Each row of a before or after table is a point. The points were changed in one or more steps. Then noise was added and the rows were shuffled. The steps act on how far a point lies along the listed directions, d1 being the first. Write out the steps. A step turns or swaps two directions, mirrors them in a line or flattens them onto one, adds a multiple of one to another, or multiplies one. Angles are multiples of 10 degrees, from the lower direction toward the higher: turns from -170 to 170, lines from 10 to 170 but not 90. Use the fewest steps. Two steps may share a direction if one is a turn and the other turns, adds or multiplies; they go together, in the order done. Otherwise the lowest direction goes first.

Directions:
(1): [ 0.37 -0.40 -0.06]
(2): [0.40 0.36 0.07]
(3): [ 0.01  0.10 -0.54]
Before (8 x 3):
[[-0.25  0.42 -0.37]
 [-0.01 -0.12 -0.23]
 [ 0.22  0.16 -0.50]
 [ 0.19 -0.74  0.54]
 [-0.25  0.18  0.08]
 [ 0.05 -0.41 -0.25]
 [ 0.59  0.10 -0.12]
 [ 0.09  0.22  0.48]]
After (8 x 3):
[[-0.34  0.30  0.39]
 [-0.15  0.13 -0.14]
 [ 0.12  0.27 -0.33]
 [-0.03 -0.05  0.30]
 [ 0.43 -0.60 -0.53]
 [-0.31  0.44 -0.12]
 [-0.14  0.10 -0.33]
 [ 0.32 -0.24  0.18]]
Steps: turn d1 and d3 by 80 degrees; multiply d2 by 0.4

Directions:
(1): [ 0.10  0.28 -0.29  0.34 -0.43 -0.53 -0.16 -0.15]
(2): [-0.42  0.01 -0.09  0.21 -0.49  0.55 -0.17  0.05]
(3): [ 0.16  0.26 -0.07  0.03  0.31  0.12 -0.73  0.25]
(4): [-0.40 -0.10 -0.68  0.00  0.31 -0.12  0.13  0.23]
Before (11 x 8):
[[-0.21 -0.53 -0.01 -0.45  0.41  0.08  0.83  0.05]
 [ 0.25  0.12  0.39 -0.23 -0.01  0.01 -0.01 -0.06]
 [ 0.24 -0.29  0.19 -0.02 -0.50 -0.16  0.30 -0.21]
 [ 0.31  0.31  0.24  0.23 -0.55  0.11 -0.45 -0.07]
 [ 0.04 -0.18  0.17 -0.16  0.07 -0.07  0.38 -0.12]
 [ 0.11 -0.36  0.81 -0.26 -0.46  0.04  0.86 -0.52]
 [-0.46 -0.30 -0.42  0.01  0.36  0.22  0.17  0.40]
 [ 0.26  0.10  0.43  0.11 -0.47  0.05  0.06 -0.29]
 [-0.11 -0.18  0.36 -0.19 -0.30  0.55 -0.07 -0.01]
 [-0.53 -0.30 -0.13 -0.16  0.09  0.36  0.58 -0.12]
 [ 0.38  0.03  0.40 -0.13 -0.07 -0.03 -0.33 -0.11]]
After (11 x 8):
[[ 0.30 -0.14  0.66  0.09 -0.38 -0.01  0.24 -0.19]
 [-0.30  0.05 -0.34 -0.09 -0.02 -0.06  0.19  0.11]
 [-0.27 -0.12 -0.56  0.01  0.00 -0.20 -0.05  0.06]
 [-0.15 -0.03 -0.41 -0.12  0.56 -0.03  0.07  0.22]
 [ 0.09 -0.20  0.58 -0.30  0.14  0.27  0.46 -0.35]
 [-0.04 -0.37 -0.21 -0.27  0.35  0.25 -0.07  0.32]
 [-0.56 -0.55 -0.23 -0.52  0.71  0.52  0.53  0.29]
 [-0.24 -0.18  0.02 -0.13  0.04  0.34  0.18  0.01]
 [-0.21 -0.44  0.52 -0.25 -0.28  0.62  0.61 -0.11]
 [ 0.16  0.16 -0.57 -0.01  0.40 -0.41 -0.20  0.24]
 [ 0.06 -0.26 -0.12 -0.30  0.23 -0.45  0.45 -0.05]]
Steps: swap d1 and d3; turn d2 and d4 by -170 degrees

Directions:
(1): [ 0.08  0.06  0.36 -0.69  0.22 -0.46  0.43  0.17  0.34  0.03 -0.01  0.00]
(2): [-0.43  0.33 -0.29 -0.16 -0.25 -0.07  0.14  0.00 -0.05 -0.18  0.32 -0.76]
(3): [ 0.03 -0.50 -0.23  0.26  0.32 -0.57 -0.02  0.36 -0.26 -0.06  0.46 -0.04]
(4): [ 0.04  0.09  0.02 -0.11  0.55  0.15  0.28 -0.24 -0.71  0.37 -0.19 -0.23]
(5): [ 0.37  0.07 -0.67 -0.29 -0.05  0.22  0.07  0.04  0.20  0.52  0.37  0.16]
(6): [ 0.25  0.70 -0.07  0.24 -0.16 -0.65 -0.06 -0.24 -0.19  0.07 -0.01  0.23]
Before:
[[-0.43 -0.38  0.12  1.02 -0.07 -0.34 -0.52  0.27 -0.30 -0.48 -0.07 -0.26]
 [ 0.10  0.46 -0.16 -0.48 -0.88 -0.57  0.16  0.09  1.04 -0.13  0.30  0.08]
 [-0.19  0.05  0.24  0.18 -0.12 -0.73 -0.03  0.12 -0.06 -0.22  0.12 -0.38]
 [ 0.28  0.36 -0.17  0.01  0.25  0.12 -0.13 -0.29 -0.14  0.40 -0.12  0.28]
 [ 0.00 -0.61 -0.24 -0.41  0.11  0.56 -0.01  0.18  0.52  0.29  0.09  0.13]
 [ 0.39 -0.65 -0.44 -0.61  0.50  0.54  0.20  0.00  0.22  0.81  0.32  0.10]
 [ 0.24 -0.04  0.41 -0.06  0.04  0.24 -0.04 -0.06  0.11 -0.09 -0.08  0.47]
 [ 0.05  0.30  0.19 -0.02 -0.27 -0.51  0.00  0.25  0.34 -0.42 -0.10  0.15]
 [ 0.14  0.23 -0.14 -0.31  0.05  0.24  0.24 -0.21 -0.04  0.06 -0.21 -0.08]
 [-0.17  0.12 -0.39 -0.15 -0.17 -0.16 -0.10  0.12  0.47  0.11  0.47 -0.04]
 [ 0.05  0.45 -0.23 -0.46 -0.55  0.22  0.32 -0.08  0.53 -0.05 -0.03 -0.29]
 [ 0.14  0.33 -0.12 -0.06  0.19  0.39  0.03 -0.23 -0.29  0.05 -0.25  0.24]
 [ 0.27 -0.31  0.23  0.29 -0.04 -0.44 -0.18  0.20  0.16 -0.14  0.22  0.27]]
After, 13 rows:
[[ 0.01  0.41  0.21 -0.19  0.23  0.13  0.16 -0.21 -0.27 -0.12 -0.35  0.14]
 [-0.41 -0.39  0.00  1.08 -0.10 -0.21 -0.55  0.28 -0.27 -0.42  0.00 -0.23]
 [ 0.34  0.17  0.17  0.06 -0.08  0.20 -0.12 -0.14  0.02 -0.03 -0.02  0.51]
 [ 0.04  0.30 -0.44 -0.50 -0.96 -0.22  0.09  0.13  1.07 -0.05  0.44 -0.10]
 [ 0.31 -0.14 -0.03  0.40 -0.13 -0.41 -0.25  0.13  0.11 -0.06  0.33  0.24]
 [-0.09 -0.08 -0.48  0.38 -0.28 -0.13 -0.27  0.09 -0.12  0.09  0.41 -0.42]
 [-0.01  0.28 -0.09 -0.53 -0.48  0.32  0.34  0.02  0.64 -0.08 -0.08 -0.31]
 [-0.33 -0.03 -0.02 -0.31 -0.03 -0.28  0.04  0.20  0.55 -0.06  0.32 -0.10]
 [ 0.36 -0.56  0.48 -0.83  0.77 -0.18  0.42  0.05  0.31  0.49 -0.09  0.26]
 [ 0.08  0.51  0.25 -0.18  0.31 -0.28  0.06 -0.25 -0.11  0.11 -0.22  0.09]
 [ 0.11  0.21 -0.05 -0.35  0.09  0.20  0.26 -0.19  0.02  0.00 -0.26 -0.09]
 [ 0.09 -0.58  0.28 -0.48  0.28  0.12  0.10  0.19  0.57  0.12 -0.21  0.42]
 [ 0.10  0.32 -0.50  0.20 -0.48 -0.05 -0.18  0.16  0.26 -0.16  0.20  0.10]]
Steps: swap d1 and d5; turn d2 and d6 by -30 degrees

Directions:
(1): [ 0.69 -0.33  0.10  0.76  0.06 -0.03  0.43 -0.01  0.07 -0.03  0.08  0.26
 -0.24  0.18  0.37 -0.15 -0.29  0.16]
(2): [-0.29 -0.26  0.23  0.33  0.68  0.28 -0.06  0.27  0.03  0.60  0.21  0.40
  0.35  0.02 -0.36  0.25  0.01 -0.08]
(3): [ 0.04 -0.30 -0.01  0.18 -0.04 -0.48 -0.43  0.23  0.49 -0.45  0.25 -0.10
 -0.03  0.59 -0.23  0.43  0.35  0.05]
(4): [-0.11  0.06 -0.32 -0.05 -0.17  0.53  0.29 -0.33  0.07 -0.16  0.21 -0.01
  0.25  0.32 -0.35  0.19 -0.21  0.86]
(5): [-0.50 -0.21  0.05 -0.16  0.17 -0.45  0.30 -0.03 -0.41  0.31  0.55 -0.31
 -0.45  0.15  0.41  0.17 -0.03  0.31]
(6): [-0.09  0.89  0.25  0.53 -0.44  0.11  0.03  0.20  0.02  0.27  0.14  0.01
 -0.41  0.01 -0.13  0.35  0.17  0.00]
Before, 8 rows:
[[-0.24 -0.29  0.01  0.09  0.37 -0.53 -0.38  0.34  0.23 -0.01  0.10 -0.04
  -0.08  0.21 -0.20  0.18  0.49 -0.33]
 [ 0.26  0.23 -0.32  0.05 -0.46  0.09  0.37 -0.20  0.00 -0.43  0.35 -0.30
  -0.23  0.31  0.23  0.12 -0.07  0.81]
 [ 0.36  0.73  0.37  0.71 -0.28  0.39  0.18  0.07  0.17  0.27  0.16  0.40
  -0.29  0.13 -0.06  0.41  0.11  0.13]
 [ 0.19 -0.08 -0.05 -0.01 -0.08 -0.03  0.23 -0.27 -0.14 -0.03 -0.03  0.04
  -0.05 -0.24  0.16 -0.15 -0.17  0.03]
 [ 0.03  0.11  0.04 -0.15  0.15  0.02  0.05  0.15 -0.22  0.03 -0.25 -0.15
  -0.25 -0.32  0.09 -0.41 -0.10 -0.20]
 [-0.07  0.10  0.34  0.79 -0.01 -0.44  0.03  0.40  0.05  0.43  0.44 -0.06
  -0.41  0.21  0.29  0.27  0.18  0.01]
 [ 0.50  0.14  0.26  0.46 -0.13 -0.30  0.12  0.14  0.04 -0.03 -0.03  0.25
  -0.74  0.13  0.47 -0.03 -0.03 -0.29]
 [-0.05  0.67  0.18  0.18 -0.31 -0.06 -0.23  0.20  0.08  0.21 -0.18  0.19
  -0.30  0.09 -0.18  0.07  0.11 -0.44]]
After (8 x 18):
[[ 0.16  0.03 -0.05 -0.09 -0.08  0.16  0.42 -0.41 -0.34  0.12 -0.14  0.07
   0.00 -0.49  0.26 -0.32 -0.30  0.00]
 [ 0.52  0.04  0.27  0.49 -0.13 -0.35  0.08  0.14  0.08 -0.10  0.01  0.23
  -0.69  0.18  0.46  0.04 -0.01 -0.28]
 [-0.19 -0.58  0.00  0.23  0.35 -1.00 -0.78  0.53  0.69 -0.49  0.27 -0.14
  -0.07  0.79 -0.45  0.54  0.80 -0.27]
 [ 0.01  0.31  0.06 -0.23  0.15  0.30  0.33  0.03 -0.47  0.28 -0.42 -0.09
  -0.25 -0.64  0.25 -0.63 -0.28 -0.25]
 [-0.04 -0.25  0.29  0.74  0.04 -0.69 -0.18  0.44  0.29  0.14  0.52 -0.09
  -0.33  0.48  0.21  0.39  0.31 -0.04]
 [-0.06  0.73  0.21  0.28 -0.37 -0.05 -0.28  0.25  0.15  0.23 -0.18  0.21
  -0.34  0.10 -0.22  0.16  0.12 -0.44]
 [ 0.26  0.08 -0.37  0.00 -0.42 -0.01  0.30 -0.18  0.08 -0.57  0.44 -0.35
  -0.14  0.43  0.23  0.18  0.01  0.82]
 [ 0.34  0.84  0.41  0.75 -0.32  0.47  0.23  0.10  0.15  0.31  0.15  0.40
  -0.36  0.15 -0.07  0.43  0.11  0.16]]
Steps: multiply d3 by 2.5; add -0.5 times d5 to d6
